Each point is reached from the start by the listed moves, each made once or not at all, plus a little noise. Say if it took an odd or an even number of moves. Then give how often each move was made.
(in the rows, 128 means zero)

Moves:
(1): [148 197 113]
(2): [ 84 119 124]
Start: [140 114 122]
Points:
[119 175 101] => even (1, 1)
[160 183 107] => odd (1, 0)
[139 115 121] => even (0, 0)
[ 97 104 120] => odd (0, 1)

Moves:
(1): [111 123 131 131 136  75 141 136 144 135 115]
(2): [115 155 157 120 121 120 117 131 144 165 148]
(3): [112 111 126 154 116 134 138  87 117 144 135]
(4): [132 146 107 143 151 139 135 136 128 140 149]
(5): [150 114 130 130 146 147 114 125 140 141 131]
(6): [150 114 125 117 107 123 145 135 103 165 114]
(7): [109 127 122 137 137 126 101 140 121 139 121]
(8): [145 146 164 170 160 150 126 121  86 118 125]
Start: [161 147  89 136 100 160  99 134 102 105 115]
Points:
[197 168 131 204 134 204 105 103  54 211 152] => even (0, 1, 1, 1, 1, 1, 0, 1)
[146 116  81 174 112 185  72 105  97 145 118] => odd (0, 0, 1, 0, 1, 0, 1, 0)
[229 154 103 184 152 208 111 134  49 154 121] => even (0, 0, 0, 1, 1, 1, 0, 1)
[132 111  87 171 126 127  81 111 115 153 101] => even (1, 0, 1, 0, 1, 0, 1, 0)

Moves:
(1): [118 131 127 110 133 118 137 123 117 122 128 127 133 131 126 131 136 130
 129 146]
(2): [121 142 121 145 159 126 102 124 116 117 120 118 144 141 136 116 136 130
 119 131]
(3): [165 132 136 114 126 130 126 141 127 124 104 111 143 121 116 135 145 118
 150 115]
(4): [134 132 127 118 134 135 123 107 136 149 128 139 140 135 131 130 152 121
 128 126]
(5): [114 128 127 130 123 130 128 103 124 142 129 128 156 121 113 136 115 106
 110 127]
(6): [121 145 137 126 129 138 136 141 118 130 119 128 134 124 118 117 128 123
 139 126]
(7): [121 135 128 131 116 104 121 124 110 132 122 134 130 116 147 115 135 120
 143 127]
(8): [129 119 129 139 134 129 149 127 127 109 121 144 123 125 118 121 140 121
 125 129]
(9): [136 116 133 128 134 124 137 123 136 124 135 146 143 127 123 116 107 143
 128 132]
(10): [119 141 101 113 122 118 130 140 136 130 121 136 129 120 128 134 123 129
 117 137]
(11): [119 106 132 142 117 105 153 118 134 145 119 107 149 132 125 139 133 150
 125 132]
(12): [110 111 140 121 139 139 121 125 128 129 119 144 135 121 127 137 130 135
 122 119]
(13): [132 126 119 130 123 126 125 110 123 133 112 124 127 133 126 130 128 141
 138 117]
(14): [133 136 121 119 133 103 141 146 144 141 139 131 109 145 119 133 118 124
 122 105]
(15): [125 127 134 118 133 114 125 147 151 123 109 132 126 136 155 131 122 111
 121 128]
(16): [126 137 125 134 139 132 153 127 145 128 134 126 127 122 131 131 124 126
 143 128]
(17): [125 130 138 130 121 111 120 112 155 120 108 116 120 124 122 115 135 144
 120 128]
(18): [144 145 138 128 152 122 117 119 113 132 118 124 104 125 132 130 125 111
 126 139]
Start: [138 124 108 131 121 101 134 116 121 135 114 135 133 126 136 125 129 141
 126 129]
Points:
[104 111 128  99 138   7 143  98 150 140  42 149 149 103 172 119 123 163
 105 164] => odd (1, 0, 0, 0, 0, 0, 1, 0, 1, 1, 1, 1, 0, 0, 1, 0, 1, 1)
[123 139 120 150 171  24 169  52 119 140  57 121 167 148  88  99 123 158
 100 133] => odd (1, 1, 0, 0, 1, 1, 0, 1, 1, 0, 1, 0, 1, 1, 0, 0, 1, 1)
[109 137 124 113 157  39 189  44 115 205  79 157 186 121 119 132 126 133
 143 117] => even (1, 0, 0, 1, 1, 1, 1, 0, 1, 0, 1, 1, 1, 1, 0, 1, 0, 1)
[125 176 107  93 143  45 155  98 139 151  89 148 133 117  93 114  92 125
  91 145] => even (1, 0, 0, 0, 1, 1, 0, 0, 1, 1, 0, 0, 0, 1, 0, 0, 1, 1)
[144 131 123  99 134  95 150  90  83 140  42 162 175 104 125 113 195 125
 178 111] => even (1, 0, 1, 1, 0, 1, 1, 1, 0, 0, 0, 1, 1, 0, 0, 0, 0, 0)
[ 90 162 125 117 166  67 117  76 141 138  36 141 167 129 171  92 178 144
 150 129] => even (1, 1, 0, 1, 0, 1, 1, 0, 0, 0, 0, 1, 1, 0, 1, 1, 1, 0)

Moves:
(1): [134 129 129 130 111 128 128 111 115 118 138 145 130 131 136 116 130 128
 142 135 116 151 126 126]
(2): [154 137 165 135 145 124 132 112 128 105 119 119 114 139 117 126 140  97
 126 142 118 146 120 126]
(3): [119 126 118 133 129 128 153 109 134 139 127 121 114 132 131 120 133 128
 127 144 147 120 125 130]
(4): [128 132 120 131 135 122 133 132 126 130 128 133 125 124 143 117 115 133
 129 129 131 132 128 137]
(5): [103 135 128 133 119 126 138 130 132 118 112 136 126 135 140 130 138 137
 117 104 137 136 127 140]
(6): [138 142 131 148 122 115 151 131 125 139 124 130 118  95 151 157 129 132
 101 137 123 128 130 113]
(7): [144 125 115 114 131 120 127 131 124 120 127 150 122 138 131 119 109 118
 117 104 120 117 117 117]
(8): [131 154 128 135 123 119 123 134 134 127 118 146  96 111 131 131 145 117
 137 152 117 129 111 118]
(9): [121 121 127 147 113 123 123 118 133 137 132 143 122 130 128 122 117  96
 146 141 129 133 127 135]
(10): [142 124 111 107 121 137 135 126 137 131  98 124 156 138 123 125 119 105
 134 128 137 138 108 119]
(11): [126 124 126 139 123 139 119 131 140 117 149 135 129 120 159 136 122 130
 157 133 145 114 123 110]
(12): [143 107 114 123 107 132 112 127 124 132 122 133 123 113 137 129 130 126
 143 115 126 123 127 138]
(13): [137 131 142 132  93 117 120 152 121 145 137 142 133 132 135 111 135 115
 143 119 132 141 110 133]
(14): [117 119 118 137 137 118 152 129 123 120 121 123 126 128 112 130 136 129
 125 133 126 133 126 122]
(15): [114 119 118 149 139 130 122 121 136 127 141 108 113 122 129 115 135 122
 135 124 146 150 137 116]
(16): [127 135 146 119 138  92 122 119 138 123 123 130 139 126 118 107 147 130
 127 139 124 132 139 131]
(17): [116 119 132 146 126 130 135 122 130 136 117 131 132 131 135 107 137 135
 133 126 114 126 123 126]
(18): [142 131 122 146 136 119 132 113 156 114 142 137 145 143 130 120 160 130
 130 141 131 131 152 134]
(19): [123 103 114 136 148 116 116 129 137 146 131 144 130 135 154 144 131 127
 110 137 142 128 132 137]
(20): [125 107 122 109 111 122 104 120 148 108 124 110 135 160 126 145 117 134
 133 125 114 134 115 134]
(21): [118 143 141 129 121 114 125 137 127 117 165 150 130 101 142 122 144 135
  86 148 138 125 138 139]
(22): [117 113 119 123 133 135 104 123 148 124 137 142 155 136 108 130 126 175
 125 108 157 118 103 136]
(23): [139 140 134 129 130 130 132 123 123 131 144 120 122 112 134 122 136 111
 131 110 121 129 103 140]
(24): [138 133 149 128 119 107  98 106 106 126 127 127 143 139 136 103 125 120
 138 149 151 124 114 126]
Start: [140 125 120 139 120 133  98 119 126  92 154 146 112 124 131 133 116 141
 118 153 135 138 131 132]
Points:
[146 103  82 192 108  59  66  98 222  72 171 193 121  79 249 123 184 132
 108 222 159 162 130 117] => odd (0, 0, 0, 1, 0, 1, 0, 1, 0, 1, 1, 1, 0, 0, 1, 1, 1, 1, 1, 1, 1, 0, 0, 0)
[142  72 103 239 106 110  81  80 175  66 198 204 125 135 211  72 193 142
 170 119 187 205  75 157] => even (1, 1, 0, 1, 1, 0, 0, 0, 0, 0, 1, 1, 1, 1, 1, 0, 1, 1, 1, 0, 0, 1, 1, 0)
[168 125 159 157  45  27  89  40 165  15 177 220 154 194 175  47 169  53
 148 216 179 194  80 132] => odd (1, 1, 1, 0, 1, 0, 1, 0, 1, 1, 1, 0, 1, 1, 0, 1, 0, 1, 0, 1, 1, 0, 0, 1)
[133 136 188 194  88  40  83  80 109  31 192 211 113 130 186  23 175 101
 128 176 164 198  94 104] => even (1, 1, 0, 0, 1, 0, 1, 0, 0, 0, 1, 0, 1, 1, 1, 1, 1, 0, 0, 0, 1, 0, 0, 1)
[169 151 119 200  94 116 116  76 169  16 185 187  83  78 190  95 214  72
 143 179 156 209  96 127] => even (1, 1, 0, 0, 1, 0, 0, 1, 0, 1, 1, 1, 0, 1, 1, 0, 0, 1, 0, 0, 1, 0, 1, 0)
[149  79  40 160  90 127  58  76 206  33 166 177 140 142 158 120 146 161
 202 168 172 182  77 112] => odd (1, 0, 0, 1, 0, 0, 0, 1, 0, 1, 1, 1, 0, 1, 1, 0, 0, 1, 0, 1, 0, 1, 0, 0)
[163 106 129 210  97  10  92  92 180  59 196 208  91 107 210 100 186  66
  73 156 144 211 113 174] => even (0, 1, 0, 1, 1, 1, 1, 0, 1, 0, 0, 1, 1, 1, 1, 1, 0, 1, 1, 1, 1, 0, 1, 0)
[122  98 103 137 123  56  86  59 161  95  86 152 131 176 147  94 161 113
 129 232 155 150  72 121] => odd (0, 0, 1, 0, 0, 0, 0, 1, 0, 1, 0, 0, 0, 1, 0, 1, 1, 0, 1, 1, 0, 0, 0, 1)
